Every row gives one point. To make a cloud, some directions were put in groups of two or more. Within a group, all points are equally far from the middle, so they leave a hole (a ring in 2 directions, a hollow ball in 3). The other directions are filled evenly. Then the cloud was stretched, turned, moved and blurred a little. Count the holes, and give their numbers of directions, smallest first.

Cloud (19 x 3)
[[3.2, -2.8, 3.4],
[5.7, 0.8, 4.0],
[4.0, -2.1, 2.8],
[-1.2, 3.1, -2.6],
[-2.1, -4.1, 2.9],
[5.8, -1.8, -0.4],
[3.2, 2.0, 2.7],
[1.7, -3.8, 4.1],
[-3.3, -1.2, 0.3],
[1.9, 2.8, -3.4],
[1.7, 0.6, 3.1],
[5.9, 0.0, 1.9],
[-1.7, 0.7, -1.6],
[4.8, 2.7, -2.9],
[2.8, -2.1, -2.5],
[1.5, -1.4, -3.2],
[2.9, 1.2, 0.4],
[3.2, 3.2, -3.8],
[0.3, -4.0, 0.8]]
Holes: 0

Cloud (28 x 4)
[[-5.9, 2.6, -1.6, -0.6],
[-1.7, 1.8, -1.6, 5.4],
[2.2, -1.4, -3.2, 2.1],
[0.1, 6.2, 0.8, 2.8],
[-4.9, -1.6, 1.8, 2.4],
[0.1, -4.4, -0.9, 0.8],
[2.6, -2.3, 2.0, -0.6],
[-3.3, -3.7, -1.1, -1.4],
[-3.2, 1.7, -4.9, -1.4],
[1.7, -2.6, -2.5, 2.3],
[-4.9, 0.1, -3.2, -2.1],
[3.3, -1.7, -1.6, 1.3],
[-0.9, 1.6, -5.1, -2.2],
[-3.7, 4.9, 2.6, -2.0],
[-1.7, 2.0, -1.8, 5.3],
[0.5, -3.2, -2.2, 2.8],
[-6.3, 0.8, 0.5, -0.4],
[-5.5, 3.2, 1.9, -0.9],
[-3.8, 5.2, 2.1, -1.6],
[-1.4, -2.2, -1.8, 4.6],
[1.5, 1.0, -4.8, 0.5],
[-0.1, -4.1, -1.4, 1.9],
[1.2, 3.6, 2.8, 4.1],
[-0.8, 0.2, -3.8, 4.2],
[0.2, -0.2, 3.7, -3.5],
[-4.2, 5.2, -1.3, 0.8],
[-5.8, -1.7, -0.6, -0.4],
[1.3, -1.5, 3.4, -2.2]]
Holes: 2 (2, 2)

Cloud (50 x 6)
[[2.6, 1.5, -6.0, 0.6, 1.2, 0.0],
[-2.2, 3.0, 4.2, -0.5, 2.3, -4.7],
[-4.3, 3.4, -2.9, -1.6, -1.4, -2.3],
[1.7, 0.0, 0.7, 5.9, 3.6, 0.3],
[-3.5, 5.5, -0.1, -1.5, -1.0, -1.6],
[-4.6, -2.4, 3.0, 0.4, 0.3, 0.7],
[-4.4, 0.7, -2.2, 5.2, 1.0, 2.6],
[-4.2, 3.7, -4.2, -2.6, 2.8, -0.4],
[2.5, 1.2, -1.4, 5.1, 1.3, -0.9],
[-4.1, 0.7, 4.7, 1.5, -2.2, -4.3],
[-2.5, -3.5, 1.0, 1.1, 3.7, 2.0],
[-2.2, 1.3, 1.5, 5.5, 4.0, -1.2],
[-4.9, -1.9, 3.9, 0.5, -0.2, 0.0],
[-4.5, 2.6, -2.4, -2.1, 3.9, -1.5],
[-2.2, 2.7, -2.9, -4.2, -1.0, 0.6],
[-5.1, 0.0, -1.2, -0.4, -2.2, -4.0],
[-2.7, -1.4, -2.5, 5.0, 4.4, 2.5],
[-1.7, -1.2, 6.4, 4.4, 0.0, -1.0],
[-0.2, -4.4, 1.7, 0.1, -0.3, -5.7],
[1.1, -3.7, 0.4, -1.3, -2.2, -4.6],
[-1.6, 2.1, -2.3, 4.0, 2.4, 4.5],
[3.6, -1.1, -3.3, -0.2, 4.3, 0.5],
[1.4, -2.2, -5.1, 2.0, 2.7, -1.4],
[-5.0, 1.6, -3.4, -3.3, 2.2, -1.4],
[-1.1, 0.1, -3.9, 3.7, 3.9, 4.5],
[-2.2, -2.2, -3.5, 3.5, 3.2, 3.7],
[4.1, 0.1, 1.8, 1.0, 1.8, -3.5],
[-2.1, 4.0, -3.6, -1.4, 4.1, 3.4],
[2.4, 1.7, 4.3, -1.7, 1.1, 1.7],
[-0.5, -3.2, -0.5, 2.9, 3.0, -3.8],
[-2.2, 1.5, -2.7, -4.1, -2.2, -2.5],
[3.1, 0.0, -2.0, 0.0, 3.4, -2.8],
[-5.2, 2.6, 2.4, -0.4, -2.0, -1.8],
[-2.4, -2.0, -2.5, 3.9, -2.2, -3.0],
[0.1, 0.2, 0.1, -6.1, 3.5, -1.4],
[-3.7, 1.0, 0.5, 4.2, 4.9, 0.2],
[-4.0, 0.3, 4.1, 1.3, -2.6, -4.7],
[-1.7, -0.2, 4.7, -2.0, -1.4, -6.4],
[2.6, -2.3, 3.6, 0.0, -1.5, -5.0],
[-1.0, -2.5, 5.9, 4.6, -0.8, -2.8],
[0.3, -1.9, -1.9, 4.7, -2.2, -1.0],
[2.6, 1.5, -3.3, 3.3, 3.0, 3.5],
[-1.0, -2.9, -1.4, -1.8, 1.5, 2.8],
[-5.2, 0.2, 0.7, -1.3, 4.1, -1.0],
[-4.1, 4.7, -0.3, 1.7, 4.0, 0.8],
[1.3, -1.0, 4.4, 5.0, -0.7, -2.8],
[3.5, 0.3, -4.5, 0.7, 4.0, 1.6],
[4.4, -1.7, 3.7, 2.1, 1.9, -0.7],
[1.6, 0.6, 1.5, 4.5, 0.0, 2.5],
[4.2, 0.4, 1.4, 2.0, -1.0, -1.2]]
Holes: 2 (3, 3)
